Each row is a point. Each copy is the shape, with its points in the same order, stretched, turned, moved and blurred by noise. Say if it was mirrored as well.
In the rows, 128 means zero.

Shape, 6 rows:
[[209 125 154]
 [185 115 148]
 [113 126 156]
 [ 97 158 129]
 [140 132 123]
 [ 93 118 122]]
Copy 1, 6 rows:
[[198  59 161]
 [174  72 155]
 [128 145 134]
 [144 168  95]
 [155 110 116]
 [104 148 107]]
Copy 1 is: only turned
Copy 2, 6 rows:
[[217 146 154]
 [189 138 156]
 [137  91 144]
 [131  91 105]
 [148 131 125]
 [101 108 132]]
Copy 2 is: mirrored
Copy 3:
[[ 74 210 124]
 [ 90 181 114]
 [116 110 132]
 [158 110 150]
 [131 153 122]
 [146  92 110]]
Copy 3 is: mirrored

Shape, 7 rows:
[[ 87 154 129 106]
 [118 154 196 101]
 [202 127 135 176]
 [127 113 104 106]
 [ 96 151 113  96]
 [ 99 115 117 131]
 [ 94 165 140 180]]
Copy 1 (7 x 4):
[[ 84 147 177 129]
 [130 188 167  96]
 [163 143  78 195]
 [117  91 153 131]
 [ 87 129 187 140]
 [ 92 117 136 125]
 [ 65 172 117 160]]
Copy 1 is: mirrored
Copy 2:
[[104 143 140  98]
 [135 151 181 115]
 [164  94 128 188]
 [147  99 118 105]
 [113 126 126  88]
 [111  98 142 110]
 [ 72 133 152 158]]
Copy 2 is: only turned
Copy 3 (7 x 4):
[[122 114 175 103]
 [157 134 198 142]
 [174 126  88 191]
 [112 141 123 112]
 [127 129 162  77]
 [ 97 108 154 124]
 [125  59 151 148]]
Copy 3 is: mirrored
Copy 4:
[[124 164  95  93]
 [182 140 140  57]
 [168  68 159 181]
 [110 167 134 145]
 [118 175  94 111]
 [ 90 140 127 121]
 [115  73  88  99]]
Copy 4 is: mirrored

Shape, 10 rows:
[[152 107  60  94]
 [ 60  72 119 148]
 [139 126 118 158]
 [116 108 122 169]
 [152  98 135 124]
 [139 123 128  65]
 [114  85 128  72]
 [125 143  91 108]
 [131  94 142 165]
 [116 206  90 156]]
Copy 1 (10 x 4):
[[139 132 128  64]
 [136  64 106 158]
 [143 152 122 149]
 [148 126 111 165]
 [148 138 166 136]
 [ 92 133 186  96]
 [112  97 181 103]
 [102 139 121 106]
 [164 130 140 170]
 [ 78 175  75 150]]
Copy 1 is: only turned
Copy 2 (10 x 4):
[[162 182  82 157]
 [ 66 102 110 192]
 [151 126 148 146]
 [127 110 146 153]
 [134 134 118 129]
 [116 184  91 119]
 [ 86 159  79 137]
 [142 183 126 158]
 [123 102 141 137]
 [161 179 191 160]]
Copy 2 is: only turned
Copy 3:
[[134 160  52 166]
 [ 76 149 168 163]
 [122  96 128 144]
 [ 99 107 150 152]
 [147 134 137 174]
 [183 175 110 139]
 [157 182 132 169]
 [140 143  92 122]
 [121 102 158 170]
 [114  91  90  58]]
Copy 3 is: mirrored

Shape:
[[174  97 111 150 127  92]
 [140 178 103 154 126  92]
 [106 118 118 153  93 164]
 [147 149 154 113 136  89]
 [ 96 126 130 142 160 110]
 [136 101 132 153 140 142]
 [173  84  94 154 145 109]
 [166 176 169 165 117 129]
 [123  81 139 169 167 126]
 [ 96 112 148 106 101 153]
 [ 73 147 180 179  96 141]]
Copy 1 (11 x 6):
[[161 107 105 101 158 152]
 [103 166 109  49 194 140]
 [134 138 142 108  71 123]
 [140 166 105 144 209 146]
 [ 88 110 102 123 158 121]
 [143 103 137 133 117 160]
 [150  84 122 106 157 162]
 [141 196 113 115 163 199]
 [113  75 104 144 127 162]
 [150 146 141 161  86 108]
 [105 176  70 133  78 130]]
Copy 1 is: only turned
Copy 2, 11 rows:
[[103 108 102  95 151 107]
 [134 153 171  96 134  94]
 [111 135 130 139 107 150]
 [133 106 162 134 145  85]
 [116 145 143 137 168 130]
 [ 89 124 110 134 146 124]
 [ 90 128  70 102 164 114]
 [102 127 190 135 104  69]
 [ 66 127 110 137 177 137]
 [135 106 132 165 119 143]
 [110 123 224 156 106 141]]
Copy 2 is: only turned
Copy 3, 11 rows:
[[143 112 179 116  79  78]
 [ 87 154 144 157 135  41]
 [113 182  89 118  78 134]
 [105 103 163 161 165 119]
 [144 155 106 103 162 108]
 [168 138 118 124  97 121]
 [175 135 182 110  66  73]
 [108  95 107 210 122  96]
 [201 125 102  90 111 113]
 [102 165 109 124 129 187]
 [ 87 130  20 129 142 141]]
Copy 3 is: only turned
Copy 4 (11 x 6):
[[ 64 107  90 117 179  90]
 [103 147  74 162 124 173]
 [169 148 117  85  94 103]
 [ 83 137 147 161 156 128]
 [100  85 136 132 110 158]
 [114 116 131  87 152 112]
 [ 81  82  81 100 177  95]
 [ 99 206 120 108 161 152]
 [ 76  73 138  74 146 125]
 [164 140 178 114 107  86]
 [122 178 151  86  64 150]]
Copy 4 is: mirrored
